Each point is reached from the start by the listed moves, each made once or not at all, plus a little noise. Say if it took an odd or an even number of moves. Then give how often each move was made.
In the rows, 128 means zero.

Moves:
(1): [175 114 135 157 140]
(2): [142 183 136 136 128]
(3): [126 101 169 169  79]
Start: [141  99 145 138 141]
Points:
[139  75 183 179  91] -> odd (0, 0, 1)
[186  83 156 167 154] -> odd (1, 0, 0)
[186  60 197 210 105] -> even (1, 0, 1)
[202 112 203 217 104] -> odd (1, 1, 1)

Moves:
(1): [186 142 133 157 156 102 101 125 113]
(2): [ 86 206 173 155 120 148 121 132 115]
(3): [144 117 168 175 150 186 112 107 135]
(4): [ 82 122 130 142 170 112 140 124 123]
(5): [111 134 161  67 157 154 125 172 164]
(6): [170 137  82 116 142 174  86 148 132]
(7): [119 143 123 155 134 150 184 181  73]
(8): [120 100 136 140 125 136  92 175  84]
(9): [116 139 133 133 104 106 134 152 194]
Start: [115 170 123 152 105 118 136 129 180]
Points:
[ 84 195 105 120 195 195 161 241 159] -> even (0, 0, 0, 1, 1, 1, 1, 0, 0)
[100 158 169 147 203 110  82 211 155] -> even (1, 0, 0, 1, 1, 0, 0, 1, 0)
[ 50 187 124 196 130  99 212 206 189] -> odd (0, 0, 0, 1, 0, 0, 1, 0, 1)
[ 60 179 120 194 157 122 203 177 119] -> even (0, 0, 0, 1, 0, 0, 1, 0, 0)
[ 62 218 249 177 145 231  75 205 166] -> even (0, 1, 1, 0, 1, 0, 0, 1, 0)

Moves:
(1): [139 146 152 138 132 129 100 138 137 127 147 122 140 133 114 136 136 125]
(2): [117 129 144 154 139 158 119 112  94 111 108 110 160 159 120 142 108 151]
(3): [131 134 126 128 117 124 121 125 140 112 142 125 159 137 135 127 104 133]
(4): [136 133 148 158 101 124 148 142 121 120 132 150 139 116 142 128 111 128]
(5): [116 119 136 147 126 120 138 162 126 112 132 106 121 115 135 139 123 125]
(6): [133 127 137 122 136 125 160 135 120 123 134 112 127 141 115 110 138 119]
(7): [130 131 132 115 120 138 125 130 116 141 107 104 155 144 111 151 120 131]
(8): [112 120 141 130 109 111 149 173 108 113 131 149 137 149 146  98 140 102]
(9): [111 123 133 147 131 128 137 121 140 138 125 136 131 126 128 142 153 152]
(10): [122  99 130 143 143 161 124 129 152 157 113 127 112 141 115 128 118 101]
(11): [118 151 144 140 146 131 126 119 127 162 107 108 141 125 102 119 132 110]
(12): [104 143 134 132 144 113 159 146 115 155 123 145 117 107 118 129 121 139]
(13): [117 143  94 138 111 140 146 105 124 158 141 134 140 130 118 161 150 122]
(14): [140 113 142 149 135 106 121 120 104 128 133 118 140 124 111 136 122 119]
(15): [126 133 127 126 123 132 123 134 132 129 138 115 120 146 167 128 126 141]
(16): [127 140 133 120 122  98 148  99 138  98 121 144 126 120 159 143 126 106]
(17): [ 97 107 145 122 119 134 146 100 114 130 146 118 142 127 125 140 150 128]
(18): [ 97 134 144 140  70 107 105 124 117 139 131 139 121 152 129 148 148 134]
Start: [147 117 135 127 126 137 116 129 149 151 142 124 127 125 130 136 125 131]
Points:
[ 71 159 140 176  78 145 130 103  86 200 133 135 154 163 103 204 141 162] -> even (0, 1, 0, 0, 0, 0, 0, 0, 0, 0, 0, 1, 1, 0, 0, 0, 0, 1)
[ 95 156 189 161  82 168  73 110  90 196  95  61 184 209 122 184 117 158] -> odd (0, 1, 0, 0, 0, 0, 1, 0, 0, 0, 1, 0, 0, 0, 1, 0, 0, 1)
[ 86 139 249 211  92 154 160 150 102 134 175  90 239 200 139 124 147 139] -> even (1, 1, 1, 1, 0, 1, 0, 1, 1, 0, 1, 0, 0, 0, 1, 0, 1, 0)
[ 79 182 188 219  53  56 199  88 116 207 162 143 181 140 152 198 146 122] -> odd (0, 0, 1, 1, 0, 1, 0, 0, 1, 0, 1, 1, 1, 1, 1, 1, 0, 1)
[123  94 218 230  71 126  82 132 157 194 154 145 143 150  97 190 144 121] -> even (1, 0, 0, 1, 0, 0, 0, 0, 1, 1, 0, 0, 0, 1, 0, 0, 0, 1)
[103  68 240 197  99 131 194 183  97 172 139  60 219 163  90 135 103  47] -> even (0, 0, 1, 1, 1, 1, 1, 1, 0, 1, 1, 0, 0, 1, 0, 0, 1, 0)
[ 80  66 235 232 101 130 206 180 121 164 166  83 190 165 148 121 136  77] -> odd (0, 0, 1, 1, 1, 1, 0, 1, 1, 1, 1, 0, 0, 1, 1, 0, 1, 0)
[ 78 117 208 202  74 180 202 111 108 164 145 104 220 219 155 201 165 104] -> even (1, 1, 0, 1, 0, 1, 1, 1, 1, 1, 0, 0, 1, 0, 1, 1, 1, 0)
[ 70 120 219 179  35 126 174  70  89 127 137  94 198 205 174 220 152 167] -> odd (0, 1, 0, 1, 0, 1, 1, 0, 1, 0, 0, 0, 0, 0, 1, 1, 1, 1)
[ 56 120 243 194  47 127 173 139  51 154 137 113 198 199 111 122 160 106] -> odd (0, 1, 0, 1, 0, 1, 0, 1, 0, 0, 1, 0, 0, 0, 0, 0, 1, 1)
